Rows are points. Each copy is the shape, with its points in the same order, turned, moved and blurred by noise. Is it also mirrored, or only turned?

Shape (8 x 2):
[[-6.1  2.4]
 [-1.8  4.2]
 [-1.3 -3.0]
 [-5.0  2.3]
 [-2.6  2.3]
 [ 3.1 -5.4]
 [ 5.2  4.5]
 [ 5.5  0.7]]
Copy 1:
[[-7.1  1.2]
 [-3.4  3.6]
 [-1.5 -3.3]
 [-6.2  1.0]
 [-3.9  1.6]
 [ 3.4 -4.7]
 [ 3.4  5.5]
 [ 4.7  1.7]]
Copy 1 is: only turned
Copy 2 (8 x 2):
[[ 5.8 -4.3]
 [ 4.9  0.8]
 [-1.0 -3.0]
 [ 5.7 -2.6]
 [ 3.9 -1.0]
 [-5.4 -0.6]
 [ 0.7  7.2]
 [-1.6  4.8]]
Copy 2 is: mirrored
Copy 3:
[[ 5.7  0.6]
 [ 1.9  3.4]
 [-0.7 -3.1]
 [ 5.0  1.7]
 [ 2.9  1.1]
 [-5.4 -4.2]
 [-3.8  5.4]
 [-5.5  1.8]]
Copy 3 is: mirrored
Copy 4 (8 x 2):
[[ 5.9  5.1]
 [ 0.6  6.1]
 [ 2.4 -0.7]
 [ 4.5  6.1]
 [ 1.6  4.0]
 [-0.7 -4.7]
 [-5.5  4.2]
 [-4.6  1.3]]
Copy 4 is: mirrored

Shape:
[[-3.8 -3.6  5.0  2.1]
 [ 5.0  4.4 -1.8 -3.3]
 [-0.7 -1.9  1.3  2.8]
 [-0.5  1.6 -3.6  1.1]
 [ 3.8  8.9 -2.8 -4.3]
 [-4.6 -0.3  6.0  0.4]
 [-1.3  3.4 -4.0  3.1]
 [-4.8 -4.7  4.8 -6.0]
 [ 3.9  5.5 -1.6 -1.5]
 [ 2.4  1.1  2.8 -6.2]]
Copy 1:
[[ -0.8  -1.9   2.6   6.0]
 [  3.4   5.0  -5.1  -3.7]
 [  2.4  -1.2   1.5   2.7]
 [  4.5  -1.7  -2.8  -1.4]
 [  4.6   5.4 -10.1  -4.0]
 [ -1.9  -1.0  -1.1   7.2]
 [  6.2  -2.7  -4.0   0.1]
 [ -8.0  -0.7  -0.2   2.8]
 [  4.2   4.0  -5.4  -2.2]
 [ -2.5   5.0  -3.4  -0.8]]
Copy 1 is: only turned
Copy 2, 10 rows:
[[ 0.6  3.9 -5.3  7.0]
 [ 1.2 -3.4  3.9 -3.4]
 [ 0.2  0.7 -4.7  1.7]
 [-2.6 -0.5 -2.0 -2.8]
 [-1.0 -3.8  6.7 -4.8]
 [-0.9  2.9 -1.3  7.6]
 [-5.7 -2.2 -2.5 -2.2]
 [ 2.9  9.1  0.7  5.0]
 [-0.3 -3.0  2.3 -2.5]
 [ 4.1  2.1  3.7  0.3]]
Copy 2 is: mirrored
Copy 3:
[[ 5.6 -6.8 -2.0  2.8]
 [-5.5  2.5  1.0 -3.0]
 [ 3.5 -1.5  0.0  2.5]
 [-1.2  2.2  1.3  3.7]
 [-9.2  1.3  4.0 -3.1]
 [ 1.6 -8.4  0.6  2.7]
 [-0.7  1.3  3.8  4.6]
 [ 0.0 -8.4 -6.7  2.3]
 [-4.5  1.4  2.7 -1.5]
 [-4.4 -3.7 -2.9 -3.8]]
Copy 3 is: only turned
Copy 4:
[[-1.5 -4.5  1.9  0.1]
 [ 1.1  9.3 -0.8  0.4]
 [-0.2 -1.1  2.2  2.8]
 [ 0.9  3.8 -2.3  4.7]
 [-0.5 12.5 -3.5 -0.3]
 [-4.0 -2.9 -0.8 -1.3]
 [-1.7  4.2 -2.5  7.7]
 [ 2.2 -4.7 -2.4 -5.8]
 [-0.5 10.0 -1.1  1.0]
 [ 2.2  4.7  0.1 -4.9]]
Copy 4 is: only turned

Shape:
[[-3.7 -1.6 -2.7 -2.7 -4.1 -5.5]
 [-3.7  3.3 -3.0 -9.2 -4.9  0.6]
 [-1.0  5.5  0.4 -6.5  6.6 -9.9]
 [ 0.3 -3.8 -4.9  2.1  2.1  2.2]
 [ 1.1 -4.8 -1.9  3.0 -1.0  4.6]
 [-1.4 -3.1 -1.1  7.0  2.0  2.3]
 [ 0.2 -1.3 -2.7 -4.7 -0.5 -1.0]
 [ 2.5 -2.2  1.9 -0.7  1.0  0.4]
 [-2.4  4.3 -3.0 -1.0 -4.6 -1.7]
 [ 6.2 -3.8 -4.1  0.8 -0.5  1.7]]
Copy 1 (10 x 6):
[[-3.9 -3.7 -6.5 -1.0 -2.1  1.4]
 [-7.6  2.0 -6.8  0.6 -9.4  3.4]
 [ 6.4  2.0 -9.7  1.2 -3.2  8.6]
 [-4.5 -3.5  4.0  2.1 -0.7  6.2]
 [-6.1 -1.6  6.1  0.6 -0.7  2.4]
 [-2.5 -3.0  5.4  5.0  2.5  1.8]
 [-3.9 -0.2 -2.1 -1.5 -4.6  5.8]
 [-1.2  2.2  2.5 -1.1 -1.4  3.1]
 [-2.9 -2.8 -3.7  2.8 -7.1 -0.4]
 [-2.9 -3.0  6.1 -3.0 -4.1  5.2]]
Copy 1 is: only turned
Copy 2, 10 rows:
[[ 6.8 -2.6 -2.9  1.3 -5.0 -3.1]
 [ 6.1 -3.3 -7.3 -3.8 -4.2  4.3]
 [ 7.8 -5.2 -4.4 -6.1  6.5 -6.8]
 [-3.7  2.4 -2.4  2.6 -1.6 -2.2]
 [-3.6  3.7  1.0  2.6 -3.8  1.0]
 [-3.4  5.9  1.7  0.7 -3.1 -4.7]
 [ 2.2 -2.4 -3.9  0.5 -0.4  0.5]
 [ 0.2  0.1  2.1 -0.1  1.3  0.5]
 [ 7.2  3.0 -4.7 -1.7 -3.7 -0.2]
 [-1.6  2.4 -1.3  6.1  2.1  1.4]]
Copy 2 is: only turned
Copy 3, 10 rows:
[[ 3.1 -7.0 -1.3 -1.0  1.0  3.2]
 [ 3.1 -0.1  3.2 -4.2 -1.1  8.5]
 [ 8.0  3.1 -9.8 -0.4 -2.8  1.7]
 [ 2.0 -0.5  2.3  2.5  8.6 -1.0]
 [ 0.1 -1.7  5.9  3.2  7.0 -2.7]
 [-2.4 -1.4  1.6  3.5  7.7 -6.6]
 [ 5.0 -0.7  1.5  0.9  3.0  3.2]
 [ 3.9  0.6  3.1  3.8  1.3 -3.2]
 [-1.9 -2.2 -0.7  0.1  0.3  4.4]
 [ 3.1 -0.5  5.0  8.2  6.6  0.7]]
Copy 3 is: only turned

Shape (12 x 9):
[[ -2.9   0.6   1.4   2.9   1.3  -4.2  -1.9   2.5  -0.7]
 [ -1.4  -1.4  -1.8  -0.9   0.3  -2.4  -1.2  -6.8  -0.9]
 [  2.6  -1.2  -1.1   1.1   2.0  -4.5  -2.5  -0.1   0.8]
 [  1.6   0.4  -0.6  -0.2  -6.8   8.3   0.4   2.7  -0.2]
 [  9.5   9.8  -1.8   3.4   2.8   6.0   2.8   0.4  -1.1]
 [ -1.7   8.4   2.1  -9.6   0.0   5.0  -2.0  -4.4   1.1]
 [ -0.8  -1.2  -2.0  -4.1   1.9  -3.6   5.2   1.6   0.3]
 [  4.9  -0.9  -1.2   4.5  -9.1  -2.4  -0.4   1.5  -0.6]
 [ -3.8   4.7  -2.4   1.3   2.3   3.9  -1.4  -8.6   5.8]
 [  3.4  -2.4   1.8  -0.9   2.8  -4.7  -3.0   2.9   0.4]
 [ -0.5   1.2   4.7 -11.7  -0.1   0.4   8.6  -2.2   4.5]
 [ -3.8   0.4  -4.2  -2.0  -0.2  -2.7  -1.5  -0.4   4.5]]
Copy 1 (12 x 9):
[[  4.9   2.2   1.5  -0.3   3.5  -1.0  -2.4   0.9  -3.3]
 [ -1.0   4.9   0.1  -0.7   1.0  -2.9  -2.6  -6.6  -0.4]
 [ -0.9   4.1   1.5  -0.2   0.1  -2.8  -3.5   1.1  -3.1]
 [  2.1  -5.3   1.3   8.6  -4.3  -1.4   2.6  -2.5   1.6]
 [  1.4   7.3   4.1   8.4  -8.6   2.3   0.0   5.2   6.3]
 [  6.1  -0.1   2.6  -0.3 -10.9   1.1  -5.6  -8.2   3.6]
 [ -0.2   0.5  -0.3  -5.4  -0.5  -1.4   1.0   0.3   3.1]
 [  0.5   1.7   1.1   6.3  -0.9  -6.7   6.4   0.9  -4.8]
 [  4.0   5.0  -0.1   4.4  -2.0  -5.1  -8.6  -7.2   5.7]
 [ -0.9   1.3   4.1  -1.9  -0.2  -2.1  -3.0   3.0  -4.9]
 [  3.1  -2.6   6.4  -8.7  -7.0  -4.0   1.0  -5.2   7.8]
 [  3.0   0.5  -3.6  -1.9   0.0  -5.5  -4.2  -1.9   0.0]]
Copy 1 is: mirrored
Copy 2:
[[ 0.3  2.1  0.3  2.9 -1.3 -5.1 -2.7 -3.9  0.1]
 [ 3.1 -1.9 -4.5 -3.4  0.2  0.7  0.3 -2.2 -2.7]
 [-0.2  2.3 -0.9 -2.9 -4.6 -3.1 -0.5 -2.0 -1.0]
 [-2.4 -4.3  5.5  4.7 -1.0  2.2  0.9  6.1 -4.3]
 [-3.6  5.0  6.0  3.9 -6.2  4.9  7.8 -3.3 -8.9]
 [ 6.8  4.1  4.6  0.1  6.9  5.0  6.7  2.0 -3.4]
 [-4.0 -0.3 -1.0 -1.7  2.1 -4.2  5.6 -1.5  1.5]
 [ 0.3 -5.7  2.5  2.7 -7.6 -5.4  0.1  2.0 -6.2]
 [ 4.4  4.1 -7.0  4.1  0.6  6.3  3.0  0.6 -4.2]
 [-1.0  2.6  2.8 -4.2 -4.4 -3.6 -0.8 -1.8  1.7]
 [ 3.0 -1.8  2.4 -0.8  5.0  0.4 12.9  2.4  6.0]
 [ 0.5  2.7 -4.2  0.7  1.7 -3.8  1.2  3.1 -1.4]]
Copy 2 is: mirrored

Shape, 14 rows:
[[ 3.5  3.2 -7.3 -1.0 -3.9 -3.1  0.4 -3.6  2.3 -2.1 -3.7]
 [ 2.8 -2.8  2.5  1.0  4.7 -6.2  2.4  0.6  4.5 -2.7 -7.3]
 [-1.8  7.7 -2.8 -4.1  2.0  1.1  2.4 -3.2  1.0 -0.2  8.3]
 [ 2.2  0.3 -1.6  2.3  0.7 -1.8 -1.9  1.9 -2.5  2.3  3.1]
 [ 1.9  2.4  0.8  7.2  2.6 -4.6 -0.6 -1.0 -0.1 -3.4 -6.8]
 [-6.5 -7.1  1.6  1.0 -9.0 -6.7  3.5  4.5 -1.5  2.9  3.6]
 [-5.7 -0.1  7.2 -2.9  1.6  0.8 -5.6 -3.2 -3.4  0.3  6.4]
 [ 4.1  5.3 -2.1 -2.7 -2.6 -2.8  1.1 -1.0 -0.3  2.0 -2.8]
 [-3.5 -2.2  1.1  0.4 -2.6  3.0  0.6 -4.9  7.1  4.2 -4.1]
 [-5.4  1.7 -3.1 -1.9  1.0 -0.9 -6.1  3.7 -4.5 -1.7  4.3]
 [-4.4  0.9 -1.7  3.4 -7.0 -0.7 -1.5  6.8  0.7  0.5 -7.9]
 [ 2.7  2.5 -1.6 -4.2  1.9 -4.6 -4.0 -1.0 -0.5 -0.4  0.0]
 [-1.2 -0.3 -2.3  2.9  2.7 -7.2 -2.1  2.5 -8.3  1.7 -7.2]
 [ 5.9 -3.0  0.7 -7.0  1.7  4.8 -1.3 -5.4 -2.7 -2.6 -8.5]]
Copy 1:
[[  1.7  -1.3  -0.5  -1.7   4.1   2.5  -1.0   3.7   2.6   6.8  -3.4]
 [ -2.1  -3.2   0.0   5.7  -5.6  -0.5   0.5   0.2  -5.7   9.5  -3.1]
 [  4.6  -1.9   3.4  -7.0   0.3  -2.1   2.5   1.0   1.9  -2.2   5.5]
 [  2.4   1.4  -2.5   3.2  -0.2  -0.9  -1.0   0.2   3.6   0.1   3.9]
 [  1.5  -0.8  -5.1   3.3   0.9  -5.1  -4.0   2.3  -4.6   9.2  -0.7]
 [  4.3  -1.4  -5.0   5.1  -7.0   1.9   0.4  -1.7   2.0  -8.6  -8.8]
 [  3.9   0.6  -0.4   0.2   0.3  -3.1   0.7 -10.6  -4.5  -6.2   3.9]
 [  2.3   1.9   3.0   0.3   1.6   1.8  -4.8   1.0   2.6   3.5  -0.2]
 [  5.9   5.2  -1.8  -1.7  -2.7   6.8   2.3  -1.6  -6.8   4.1  -3.7]
 [ -0.7   3.3  -2.4  -0.8   1.3  -6.7   1.6  -5.4   5.5  -3.8   0.7]
 [  0.8   9.4  -4.0   3.5  -1.7  -2.8  -2.6   2.2   0.4   2.5 -10.0]
 [  0.8  -1.0   1.4   1.9   2.4  -1.0  -1.0  -4.3   2.8   4.2   1.2]
 [ -2.6   0.7  -7.7   3.1  -3.3  -4.4  -8.6  -3.8   3.7   5.2  -1.7]
 [ -7.6   1.4   2.1  -0.4   3.9   6.3  -3.5  -4.3  -6.6   5.7   0.6]]
Copy 1 is: only turned
Copy 2 (14 x 11):
[[  8.9   0.0   2.1  -2.2  -3.7  -2.0  -4.1   2.7  -0.8   1.3  -0.8]
 [  4.0  -1.2   5.1   1.6   0.2  -2.4   6.2  -1.6   4.2   0.3  -4.7]
 [ -2.4   2.3  -0.1  -0.6   4.9  -2.5  -7.6   9.5  -4.1   2.4   3.7]
 [ -1.6  -3.6   5.6  -5.6   1.7   1.2  -1.1   1.8   0.2  -0.9   3.4]
 [  1.7   2.6   7.4  -1.5  -4.5   1.3   1.9  -0.4   4.1  -1.1  -1.7]
 [  2.6  -7.8  -4.4  -2.5   0.3  -3.4   6.5  -0.1  -1.4  -7.0  11.4]
 [ -9.1  -2.7  -2.1  -1.0   2.4   0.8  -1.6   5.0  -1.5  -9.2   0.4]
 [  3.2   1.1   1.9  -5.8   0.9  -3.7  -4.1   0.6  -0.1  -0.4   0.0]
 [  2.1  -0.8  -1.2   6.2   0.1  -0.4  -4.8  -6.0  -3.8  -3.4   1.6]
 [ -0.2  -1.7   4.6  -5.7   2.1   2.1  -0.9   8.5  -4.1  -8.8   2.8]
 [  9.4   2.2   3.6  -3.6  -0.2   1.8   2.4  -2.9   0.1  -7.8   6.0]
 [  1.1  -2.3   4.5  -4.2   1.0  -2.5  -2.1   4.5  -0.4  -2.0  -3.7]
 [  0.6   0.7   8.5  -8.4  -4.3  -0.7   7.4  -1.3  -2.4  -3.9  -0.9]
 [  3.1   0.2  -4.3  -4.1   0.2   4.7  -1.8  -2.0  -3.8  -1.2 -11.2]]
Copy 2 is: mirrored
Copy 3:
[[ -2.3  -3.1  -2.5  -0.2  -2.1  -5.9   4.1   1.1  -2.3  -2.9   3.5]
 [  1.5  -5.5  -7.3   4.4  -1.0   0.6  -0.3   3.9  -3.5  -2.9  -7.8]
 [ -8.5   0.5   0.4  -2.1  -0.5   3.7   3.1  -2.5   7.5   1.8   1.2]
 [  2.5   0.4   0.3   0.3  -0.3   6.2   2.3   0.6  -0.5   0.8   1.1]
 [ -0.6  -1.7  -5.1   5.8  -4.0   0.9   1.2   0.2  -8.3  -0.9  -1.7]
 [  2.4  -3.3   9.2   6.0   5.6   6.7  -3.2   3.3   0.0  -9.7   0.9]
 [ -0.9   8.2  -0.1   3.0   5.2   5.8  -5.2  -4.5   3.8  -0.3  -0.5]
 [ -1.7   0.4   0.1   2.2   0.4  -1.3   6.6   2.8  -0.3   0.1  -0.1]
 [ -4.5   0.5   2.3  -2.4   2.3  -2.6  -6.9   5.9  -3.5  -0.9  -2.9]
 [  1.2   4.0  -1.3  -2.5   2.6   7.2   2.6  -6.4  -0.5  -5.0   2.4]
 [ -0.4   2.1   4.8   0.7  -0.3   0.8   2.3   2.7 -10.4  -9.5  -0.9]
 [  1.7   1.2  -5.3   1.4   2.4   0.3   4.3   0.1   2.3  -1.2  -0.6]
 [  5.0  -2.3  -3.0   4.8   5.4   3.3   5.7  -3.6 -10.3  -2.5  -0.1]
 [  4.8   1.2  -1.8  -0.9   1.3  -9.9   0.1  -3.7   0.1   2.1  -7.7]]
Copy 3 is: only turned
Copy 4:
[[  3.5  -3.6   2.9  -1.5  -4.3   4.9  -2.6   1.9  -4.8  -5.7   0.0]
 [ -8.3  -0.3   0.9  -3.0  -2.4   2.1   0.3  -6.2  -2.0  -7.2   0.1]
 [  6.8   0.5   3.3  -1.2   2.5   5.2   0.7   2.3   4.8  -1.6   9.7]
 [ -0.8  -1.5   0.7   2.7   0.6  -1.0  -2.1   0.7   0.6   2.4   1.6]
 [ -7.9   1.6   2.3  -1.0  -5.4   4.4  -3.6  -0.8  -5.1  -0.5   2.5]
 [  1.0   2.8 -12.5   1.2  -1.5  -3.3   3.0   2.1   2.6  -0.2  -3.7]
 [  1.1   6.1   1.1   5.9   1.8   1.6   9.4  -1.4   2.1   4.3   5.7]
 [  2.6   0.9   5.0  -3.3  -2.6   2.1  -2.1   1.7  -0.8  -2.4  -1.3]
 [ -1.8  -1.4   0.8   3.7  -5.5   8.7   3.9   0.0   6.6  -4.2  -3.0]
 [  3.7  -1.1  -1.5   0.4   1.8   2.9   3.9  -0.6  -2.4   8.0   4.7]
 [ -0.8   1.0  -5.1  -2.4  -6.6   6.3  -1.9  -1.1  -0.8   4.2  -7.2]
 [  1.3  -1.6   5.3  -1.8  -1.0  -0.1   2.1  -1.6  -3.0  -0.7   2.5]
 [ -7.4   0.6  -0.1  -3.9  -1.2  -0.2   1.3   3.7  -7.6   3.9  -2.0]
 [ -1.4   1.1   8.9   2.2   4.7   7.2   4.1  -2.4  -5.4  -6.0  -5.5]]
Copy 4 is: mirrored

Shape (15 x 12):
[[  1.8   5.3   1.9  -1.7  -3.3  -0.3   3.9  -1.7   4.6   3.5  -1.7   4.4]
 [ -2.5  -5.0   0.5   4.1  -1.5  -7.0   0.3  -3.0  -0.1   0.1  -2.1  -0.3]
 [ -4.8  -1.5  -5.9   0.7  -2.8   4.6  -2.5  -5.7   0.1   1.5   3.7  -4.0]
 [ -3.6  -3.6   5.3  -3.9   2.5   2.4   1.4   1.3  -4.5  -0.9   4.5   1.6]
 [  1.3  -3.2  -2.8  -6.7   3.0   0.3   4.4  -4.9  10.3   3.2  -2.5  -0.3]
 [  7.7   1.5   1.2   0.1  -3.7   1.5   1.8  -0.1   2.0   4.2  -2.2  -0.9]
 [  0.0  -7.5   1.4  -1.5  -6.9  -3.5   0.9  10.4  -8.7   0.9  -3.0   5.2]
 [ -2.4   6.6   1.2  -0.7  -2.2   1.1   5.4   4.5  -0.1   0.0   5.3   0.7]
 [ -3.0   7.7   1.0  -0.6   5.6  -1.3   0.8   1.4  -3.0   5.1  -0.9   0.9]
 [ -0.4   2.6  -1.6   3.0   3.4   3.9  -7.4   0.2  -3.3   1.4   6.7  -3.0]
 [  5.9   6.4  -3.6  -2.0   5.2   1.5   0.3  -2.4  -0.7   4.4   2.7   4.3]
 [ -0.9   8.5  -2.3   1.3   0.4  -4.0   0.7  -6.4  -2.0  -0.1  -1.3  -4.8]
 [ -2.7   6.8   6.6   1.3   4.9   2.3   1.2   1.4  -0.3  -7.2  -2.2   2.7]
 [  6.1   2.9  -6.8  -0.4   3.7  -6.6  -4.4   1.1  -3.7   3.6  -0.2  -0.8]
 [-10.3  -2.9   3.1  -5.3   0.9  -4.5  -3.8  -5.8   1.8  -1.4   0.7  -1.4]]
Copy 1:
[[ -3.5   1.8   4.4  -1.6   0.3  -0.9  -0.9  -6.6  -1.3  -1.2   4.6   1.3]
 [  2.2  -6.2  -3.7   0.2  -3.0   0.9   2.8  -4.5   4.1   3.2   0.4  -2.8]
 [  5.3  -2.8  -3.2   1.8  -4.0   1.4  -9.0  -1.8   0.6   0.6  -3.2   5.6]
 [  0.8  -3.0  -3.1   5.6   0.9  -2.5  -3.1   0.5  -7.8   1.7  -1.1  -5.5]
 [ -6.6   3.0  -4.0  -1.5  -7.1  -0.3  -5.3  -2.0   0.1   4.1   8.0   2.3]
 [  0.9   3.3   1.0  -3.7   3.3   0.3   0.2   0.0   1.1  -1.8   5.4   2.1]
 [  9.0  -1.9  -0.9   2.8   7.5  -7.2   6.5  -2.3  -3.1   9.6   2.3  -4.0]
 [ -0.7   1.2   6.0   1.8   4.2   3.5  -4.0  -4.7  -5.6   2.8  -2.3  -1.8]
 [ -3.2   4.8  -2.2   5.4   3.6   0.9  -0.9  -7.8  -1.0  -2.2  -3.8  -2.2]
 [  2.5   0.2  -4.6   3.4   1.9   3.2  -2.1   1.5  -3.7  -3.5  -8.8   4.6]
 [ -5.3   2.8  -3.1   4.5   4.6   2.4  -1.3  -4.0  -3.3  -3.7   2.5   6.7]
 [ -0.6   0.4   1.7   6.1  -1.1   6.2  -2.2  -5.4   6.6  -3.8  -1.2   0.7]
 [ -8.3  -1.7   5.1   5.1   2.2  -2.9  -0.4   0.0  -0.7  -1.2  -6.2  -4.6]
 [  0.9   3.9  -5.9   6.1   3.3   5.4   5.9  -3.0   2.2   0.9   0.6   6.4]
 [  1.3  -2.7  -2.9   6.4 -12.4  -1.6  -1.6  -4.2  -1.7   1.5  -2.7  -4.1]]
Copy 1 is: mirrored
Copy 2:
[[-4.1  2.2 -2.2 -1.2  1.3 -2.2 -2.7 -3.0 -0.1 -2.0  6.8 -3.3]
 [ 3.5  1.5 -5.8 -4.5  2.9  1.2  0.2  4.6 -0.4  3.9 -1.6 -0.5]
 [ 0.2  5.7 -3.9  5.7 -0.2 -3.7  0.4  2.3 -0.4  2.5  0.0  9.1]
 [-1.6  5.5  4.7 -0.1 -1.1  1.1  8.2  1.1 -3.5  5.6  1.2 -0.4]
 [-8.4  2.0 -4.2  3.4  3.3  4.5 -4.2 -4.8  4.2  4.6 -0.2 -0.5]
 [-0.1  0.6 -1.5  1.9  5.3  2.0 -1.4 -3.0 -3.8 -4.9  2.2 -2.6]
 [10.5  0.1 -0.5 -1.5  0.6  6.6 12.0  2.1  1.5  0.0  6.0 -4.8]
 [-3.4  1.0 -0.4  2.5 -4.6 -6.1  5.1  1.9 -2.5 -1.5  4.2 -4.5]
 [-6.1 -1.2  2.2 -4.6 -6.0 -0.2  0.8  2.3 -1.7 -3.6  1.9  2.0]
 [ 2.9  1.9  3.5  2.6 -5.9 -3.2  0.8  0.2 -6.2 -0.7 -3.4  7.0]
 [-3.1  3.9  2.4  2.8 -6.3  2.8 -6.8 -1.7 -2.6 -4.2  3.3 -0.3]
 [-3.7  3.6 -1.3 -2.4  0.1 -4.3 -4.8  6.8 -0.6 -5.7 -1.6  1.6]
 [-3.6 -3.2  9.3 -2.8 -0.5 -6.1  0.4  4.1 -0.4  3.2  2.5 -3.5]
 [ 3.7  1.1 -0.8 -0.9 -5.2  5.6 -4.9  0.2 -0.6 -7.1 -4.5 -1.4]
 [-2.1  6.7 -1.1 -6.1  0.2 -2.0  3.4  1.0  5.7  7.6 -3.9  4.8]]
Copy 2 is: mirrored
Copy 3:
[[  0.3   6.2  -1.8  -0.7   0.0  -0.5  -2.3   3.6   4.6  -3.9   2.3   2.6]
 [  3.4  -6.9  -2.5  -3.5   1.1  -4.4   0.4   1.4   3.3   2.2   2.6   4.0]
 [  0.2  -7.3  -2.2  -0.3  -7.1   0.6  -7.8   2.9   0.6  -0.1  -2.3  -3.0]
 [ -1.8  -2.0   0.7   5.5   1.8  -1.4   2.1   1.3  -1.2   4.9  -1.7  -3.8]
 [ -3.5   3.0 -10.6  -1.6  -5.1  -2.6  -0.9  -2.2  -0.1  -4.4   2.3   2.0]
 [  2.8   2.5  -1.8  -4.9  -0.4   4.3   0.0   4.2   0.4  -3.6   5.1  -0.8]
 [  6.3  -3.3   3.4   3.6   3.6   5.9   4.2  -2.1   7.4  10.6   6.9   1.1]
 [  0.6   4.8   2.4   1.7   1.8   2.9  -4.1   4.8   1.3   3.5  -5.1   3.4]
 [  1.5   2.9  -0.4   1.9   0.0   0.3   4.7   6.4   6.4  -2.8  -7.7   0.1]
 [ -1.6  -6.9   3.4  -2.2  -0.8   4.4  -0.6   3.9  -0.1  -1.2  -8.0  -5.0]
 [ -4.3   2.3  -4.1  -2.7   1.7   4.2   0.0   6.0   7.2  -3.9  -5.3  -4.0]
 [  6.2  -3.2  -5.5  -0.4   2.3  -1.6  -3.5   7.4   3.3  -6.4  -6.9   2.2]
 [ -2.6  -0.7   4.1   7.9   7.5  -1.0   1.8   3.5  -0.6  -5.8  -2.6   3.9]
 [  2.9  -3.8  -4.4  -6.3   2.7   6.5   2.0   0.1   9.5  -2.7  -5.7  -1.7]
 [  2.3  -4.8  -2.3   3.0  -1.6 -11.1  -0.2  -3.0   0.5  -0.8  -3.7  -1.2]]
Copy 3 is: only turned
